Each row of a before or after table is a point. The points were changed in one or more steps. Then noise was added and the rows were shuffled. The steps act on columns, c1 being the first. What was done? A step turns or swaps two columns, mirrors them in a line or flattens them onto one, adds a multiple of one to another, or multiplies or shifts one. Angles are multiples of 10 degrees, from the lower column toward the higher: turns from -170 to 170, lines from 10 to 170 but not 90. Use the fewest steps. Two steps may share a column if one is a turn and the other turns, adds or multiplies; they go together, in the order done. Otherwise the lowest column goes first.
(in the rows, 128 means zero)

Before, 10 rows:
[[241 119]
 [151 128]
 [150 109]
 [152 115]
 [124 116]
 [107 148]
 [171  94]
 [120 205]
 [128 176]
 [ 85 126]]
After, 10 rows:
[[123 114]
 [149 131]
 [245 198]
 [173 123]
 [127 177]
 [149 145]
 [106 135]
 [148 125]
 [ 86  98]
 [119 200]]
Steps: add 0.7 times c1 to c2

Before (9 x 6):
[[227 163 106  69 143  96]
 [145 138 133 202  67 193]
 [125 161  75 163 135 161]
 [141 162 118  80 135 151]
 [150 101  73 144 135 166]
 [119  99  92 106 171  77]
 [ 97  86 180 141 146  91]
 [ 99 108 131 131 135 125]
 [168 102 105 109  90  78]]
After, 9 rows:
[[ 93 157 152 123 153  64]
 [168 133  79 191  67  99]
 [119 140 103  81 144 185]
 [ 97 142 121 113 143 125]
 [149 183 163  91  26 183]
 [226  59  90 233 152 113]
 [136  71 133 143 140 157]
 [156 156  97 157 137 189]
 [110 130  76 159 198 102]]
Steps: turn c2 and c4 by -130 degrees; add 1 times c1 to c4; turn c3 and c6 by -30 degrees; multiply c5 by 1.6

Before:
[[112 134 106 102 122 139 146 118 168 165 127  97]
 [165 175 145  97  70 133 165 127 143 196 159 179]
 [ 95 157 107 183 183  75 127 196 180 131 117 153]
 [ 98 191 100 188 137 191  77 100 130 115 106  86]
 [131 113  96 123  81 190  78  84 180 138 108 166]
 [193  91 171 208  86 149  93 210 119 127 170  96]
 [199 140 124 109  97 128 174  99 169 163 187 138]
 [104 178 180 216 184  89  88 110  91 168 134  74]]
After (8 x 12):
[[131 117  93 126 136 194  76  85 180 191 106 107]
 [103 176 178 220 231  92  85 111  91 217 129  11]
 [193  94 172 210 131 153  96 205 116 185 168  31]
 [ 94 167 104 185 238  72 124 193 185 179 116  98]
 [116 136 109 100 163 141 152 120 170 213 130  37]
 [104 192 103 186 187 183  86 104 126 163 115  26]
 [157 168 142 102 126 132 163 128 148 247 158 118]
 [197 134 122 109 148 127 173  96 171 214 186  77]]
Steps: shift c5 by 50; shift c10 by 50; shift c12 by -60

Before (9 x 20):
[[ 85 113 157  83 182 123 169 134  98 171  71  89 107 129 174 117 116 149
  117 127]
 [164 141 132 197 127 154  87 116 162 180 179 117 122 146 135  52  97 132
  154  82]
 [ 90 104 113  76 214  94 119 124 118 148 119  51  83 180 189  86 127 158
  114 149]
 [ 91  85 138  69 123 116 176 150 153  81 144  51  44 115 161 192 129 160
   97 109]
 [173 157 104 187  84 148  82 142 137 169 187 121 144 154 138 107 138 178
  133 147]
 [114 130  88 211  72 135  88 104 163 173 162 105 132 112 136 122  99 129
  203 139]
 [ 87 157 183 102 190 103 112 140 125 144  83  15 101 135 175  93 131 156
  121 130]
 [ 63  83 136  81 108 139 140 102 165  87 146  59 114 163 159 220 102 187
   71  93]
 [149 159 108 201  71 120 132  88 109 153 203  89 154 121 152  78  88 138
  159 111]]
After:
[[ 84 113  98  84 183 123 231 134  97 170  70  89 107 130 159 116 116 148
  117 128]
 [114 132 145 211  72 136  29 105 162 174 162 105 164 111 134 122  99 129
  203 138]
 [ 86 158  82 101 192 103  89 139 126 146  84  16  87 137 159  94 129 157
  121 131]
 [ 90  86  47  69 125 117 249 150 153  80 142  51 147 115 152 193 130 161
   96 108]
 [172 156 152 187  84 149  12 142 137 168 187 121 145 155 133 108 139 178
  135 147]
 [150 159 160 199  71 120 138  87 109 153 202  88 138 120 144  79  88 138
  159 110]
 [162 140 122 197 128 154  26 115 162 180 180 117 126 145 131  52  96 131
  155  82]
 [ 89 104  91  77 213  94 107 125 118 146 119  51 158 179 171  86 126 158
  115 149]
 [ 62  84 112  82 109 139 157 101 166  86 145  59 125 162 150 219 102 186
   72  91]]
Steps: turn c3 and c13 by -110 degrees; multiply c7 by 2.5; multiply c15 by 0.7

Before, 9 rows:
[[146  89 131  94  54 131 175  97 145  59 118 139 145 133  94 152 147 103
  172 158 104 131  98 159  52  94 140 195 184 135 176 112 127 183  99 104
  163 133  92 200 147 183 193 193 171 142 121 110 203 178  97 132 156 178
  124  71 116 154 106 112 140 178 108 101]
 [ 90 183 126 177 150 128 141 109  52 139 135 137 203  71 124 181  90 124
  142 188 194  79 105 140 173 184 112 142  75 105  92 100  64 166 160 120
  121  97 102 142 187  97  71 155  74 179  63  56 116 120  38 104 129  90
   55 103 194 126 149 164  87 145  99 172]
 [132  97 223 167 128 164  75  95  65  87 133 125 115 113 149 105  54  65
  106 156 156 129 178  43 145 111 202 235 144  54 124 144 127  94 127 167
   74 112 164 167 157 153  67 107 130 106  72  83 195  85  97 105  90  86
  170  81 155 109 134  84 182  96  91 124]
 [ 35 154 129 131  78  85 140 105  96 129  82 140 169 153 160 124 171  92
  168  81  90 164 202 115 157 159 132 134 126 154 155 163 139 139 172 135
  137 129 153  96 138 121 168 107 185 136 119 161 100 109 134 178  95 105
  131 122 115  82 109 147 124 145 154  89]
 [152 116 193 158 114 188 109 122  86 157 136  30 117 120 144 112  80  60
  131 186 136  43  89 162  55  87 205 189  94  65  79 193 141 144  68  81
   87 162 108 182  87 101 160 169 162 158  54 159  89  80  24 136 180 158
   77 116 154 143 166 157 130 147 167 169]
 [136  76 151 219 114  98 178 154 105 164 115  95 207  65 121 146  84  94
   72 149 114  94 148  78 141 138  96 128 104 128 162 195  83 118  99 166
  173  89 198 179  91 146  87 171 133 108  92  94 175 182  72  95 148 201
  119 130 142 148 155 161 207 103  91 126]
 [155  67 116 179  67 160 119 119 151 111 100 143  85 122 111 109  67 103
  149 128 111  91  77 140 163 173 152 157 161  76  82 184 126 138 181 163
  121 154  85  96  80 169 119 191 108  83 169  91 159 142 112 106  82 131
  123 137 134 138 146 101 182 106 110 155]
 [ 37 161 177  93  84 152  80  79 108 146 191 134  90 119 165  50 157 148
  128  89 139 151  80 161 116  92 128 126  64  80 161 155 130  83 167 173
  149 158 209 108 167 101 142 195 164 129 166 149  95  75  61 122 193 139
   50 103 135 142  98  97 182  95 195 118]
 [ 36  83 109 128 156 128  85 148 127 151 134  24 162 126  58  91 137 143
   70  97 192  72 204  81  49  86 161 229 119 158  95  67  87  68  63 148
   98  80 119  92  80 127 173 145 142 114 121  53 163 136  93 220  77 158
   95 165  83 140 124 148 181 111  89  78]]
After, 9 rows:
[[132  98 226 167 129 165  78  95  64  85 128 125 116 117 149 104  56  66
  104 153 160 129 179  45 143 112 202 235 143  72 124 143 127  95 160 167
   73 113 152 170 157 155  67 108 130 106  75  82 194  85  95 105  93  87
  169  77 157 109 134  84 182  96  90 122]
 [153 117 196 159 115 188 106 123  88 155 133  32 116 119 146 112  83  60
  134 184 136  42  89 164  55  88 205 191  93  41  79 192 139 144 123  81
   88 161 114 182  87 101 156 169 159 157  54 160  89  84  25 135 179 159
   76 116 154 142 166 156 130 145 167 168]
 [ 37  84 112 129 155 132  83 150 128 150 134  24 163 126  60  95 135 143
   71  98 197  71 202  82  48  86 159 231 121 108  94  68  88  68  81 148
  100  80 120  91  80 123 170 144 143 113 119  55 165 133  96 221  75 157
  101 165  82 141 123 146 183 114  89  81]
 [157  69 115 180  64 161 121 120 152 113  98 140  83 128 109 107  67 106
  150 127 112  92  77 140 161 176 150 156 160 122  83 186 127 139 180 163
  120 156  96  95  77 168 122 191 107  82 165  87 159 141 111 106  82 133
  121 136 136 136 145 102 182 106 110 156]
 [146  87 129  93  51 130 175  97 147  62 121 141 140 135  95 153 147  99
  171 160 105 130  99 157  51  93 141 195 185 114 176 114 131 185 109 103
  163 133  98 200 149 185 193 197 174 142 121 110 206 177  99 132 155 174
  123  71 118 156 109 110 139 175 109 101]
 [136  76 151 219 112  97 177 156 105 162  93  93 204  88 122 146  84  95
   72 151 111  91 148  77 143 138  95 131 104 112 164 194  83 115 111 166
  173  89 177 177  89 146  89 170 134 110  94  94 177 184  75  96 147 199
  120 130 143 148 161 162 207 100  91 127]
 [ 35 155 126 130  78  85 142 105  97 131  94 139 172 156 160 123 170  87
  167  82  88 163 203 114 158 163 134 132 125 178 153 165 140 142 141 136
  139 131 146 100 138 122 165 104 184 135 120 162 100 108 134 179  98 106
  133 119 114  84 110 146 124 144 152  87]
 [ 94 183 125 174 152 128 141 108  49 139 117 139 204  89 123 182  90 125
  140 188 195  80 104 140 170 185 112 141  77 133  94 101  66 168 158 120
  121  94 112 142 184  98  71 156  72 178  63  59 114 117  39 104 129  90
   56 103 195 125 148 164  86 145 102 172]
 [ 37 160 177  96  86 153  79  78 105 146 185 135  88 108 164  50 157 150
  126  86 139 150  79 162 115  92 130 127  64 115 158 156 128  82 170 175
  150 158 186 110 168 104 142 197 164 129 167 150  95  76  58 120 194 140
   51 105 135 141 100  97 182  95 194 121]]
Steps: turn c11 and c14 by -20 degrees; multiply c14 by 0.7; turn c30 and c35 by -40 degrees; multiply c35 by 0.7; multiply c39 by 0.7
